Rows are points. Each copy is the shape, with its points in the same order, turned, moved and blurred by noise. Is it also mirrored, or only turned?
In the rows, zero is written as 128.

Shape, 9 rows:
[[165 143  35]
 [ 62  92 126]
 [117 130 118]
 [126 115  94]
 [156 183  97]
 [144 121  85]
 [157  92 155]
 [133 115  93]
 [105 109 187]]
Copy 1:
[[116  72  43]
 [ 66 118 172]
 [112 116 133]
 [109  84 124]
 [143 131  70]
 [127  82  98]
 [158  91 167]
 [113  81 112]
 [134 140 197]]
Copy 1 is: only turned
Copy 2 (9 x 3):
[[147 126  15]
 [ 60 133 141]
 [125 144 118]
 [110 118  93]
 [164 168  85]
 [139 116  75]
 [146  81 138]
 [119 118  86]
 [122 126 181]]
Copy 2 is: only turned
Copy 3, 9 rows:
[[ 23 123 130]
 [164 109 196]
 [131 115 142]
 [101 108 154]
 [ 83 155 102]
 [ 89 108 141]
 [149  71 105]
 [ 97 103 148]
 [196  99 125]]
Copy 3 is: only turned
Copy 4, 9 rows:
[[193  55 110]
 [114 103 220]
 [128 107 157]
 [136  88 150]
 [177 126  96]
 [144  70 132]
 [ 69  98 128]
 [141  85 157]
 [ 79 156 179]]
Copy 4 is: mirrored

Shape, 11 rows:
[[101 115 155 114 150 140]
 [145 137 138 136 134 126]
 [144 143 159 118 101 121]
 [127 105 135 134 142 117]
 [118 122   7 131 115 118]
 [105 142 114 127 156 119]
 [130 117 136 127 151 119]
 [148 119 157  93 151 128]
 [143 120 136  41 151 159]
 [144 140 146 139 158 163]
 [143 115 119 143  63 125]]
Copy 1 (11 x 6):
[[118 146 132 144 130  74]
 [131 118 131 142 127 127]
 [163 120 154 150 123 119]
 [120 120 124 121 122  99]
 [120 191  94  51  82 173]
 [117 158 113 122 148 115]
 [123 123 114 130 129 103]
 [147 121 105 160 121  87]
 [167 165  81 181  92  78]
 [104 129 123 176 121 120]
 [153 124 172 107  81 139]]
Copy 1 is: mirrored
Copy 2, 11 rows:
[[135 134 132 150 167 120]
 [148 122 113 137 120 115]
 [105 131 131 128 110 126]
 [142  97 135 160 146 125]
 [208  57 181  88 131 189]
 [165 114 118 124 151 139]
 [140 107 126 145 143 117]
 [115 109 119 122 147  89]
 [107 119 146  77 185  87]
 [167 146 128 133 135  90]
 [129 112 185 135  84 145]]
Copy 2 is: only turned
Copy 3, 11 rows:
[[137 142 124 145 123 174]
 [132 149 126 127 105 115]
 [126 128 113  97  99 126]
 [125 150 111 144 132 131]
 [187 115 156 129 211  63]
 [137 136 156 147 138 132]
 [123 155 122 137 128 127]
 [123 176 123 108 117 157]
 [157 176 133  70 143 182]
 [155 173 135 141  94 135]
 [153 103  86 101 117  91]]
Copy 3 is: mirrored

Shape, 13 rows:
[[153 136 100 143 142 119 117 188 162]
 [ 93 134 127 143 166 113 140 178 145]
 [148 109 124 141 153 157 115 129  38]
 [138 118 133  89 153 133 149 106 106]
 [105 151 142 115 119 113 150 144 181]
 [160 139 117 134 118 132 114 110 180]
 [150   7 110 135 114 123 114 127 163]
 [159  85 131 142  82 118 125 148 162]
 [137 152  44 150 157 146 142 147 150]
 [101 138 136 150 136 117 142 136 171]
 [131 105 114 131 155 121  97 119 119]
 [ 79 144  97  72 147 206 124 122 169]
 [129 150 104 104  51 112  66 150 140]]
Copy 1 (13 x 9):
[[ 82 113 148 180 114 150  68 117 143]
 [ 60 117 161 142 109 163 112 158 150]
 [136 132 203 133 131  71 145 113 144]
 [145 129 167 108  95 129 121 132 105]
 [ 87 143 109 145  87 189 113 143 116]
 [136 111  95 166 105 160  97 102 130]
 [149  54 120 188 148 102  97 190  77]
 [115 124  98 192 137 120  94 148  95]
 [139 116 178 169 134 187  79 119 177]
 [ 92 125 111 145 108 175 124 151 145]
 [115  87 159 136 126 127 131 118 124]
 [151 109 180 181  53 211 154 128 118]
 [ 91 132 127 202 150 167 129  64  73]]
Copy 1 is: only turned
Copy 2, 13 rows:
[[183 163 104 115 138 128 128  95 133]
 [153 140 131  84 150 154  90  80 109]
 [ 80 138 141 146 132  53  95 110  88]
 [ 81 146 158 121  99 128 139 114  97]
 [139 124 140 106 135 196 129 105 141]
 [127 152 107 121 146 146 172 129 147]
 [111  97  38 114  86 120 180  79  84]
 [136 111  74 149 116 145 159  93 138]
 [151 197  93  86 124 130 101 155 123]
 [125 136 117  96 155 181 120 100 129]
 [104 138 115  90 136 100 139 100 118]
 [147 107 154  69 133 155 135 200  88]
 [149  86 120 120 128 111 142 131 214]]
Copy 2 is: mirrored
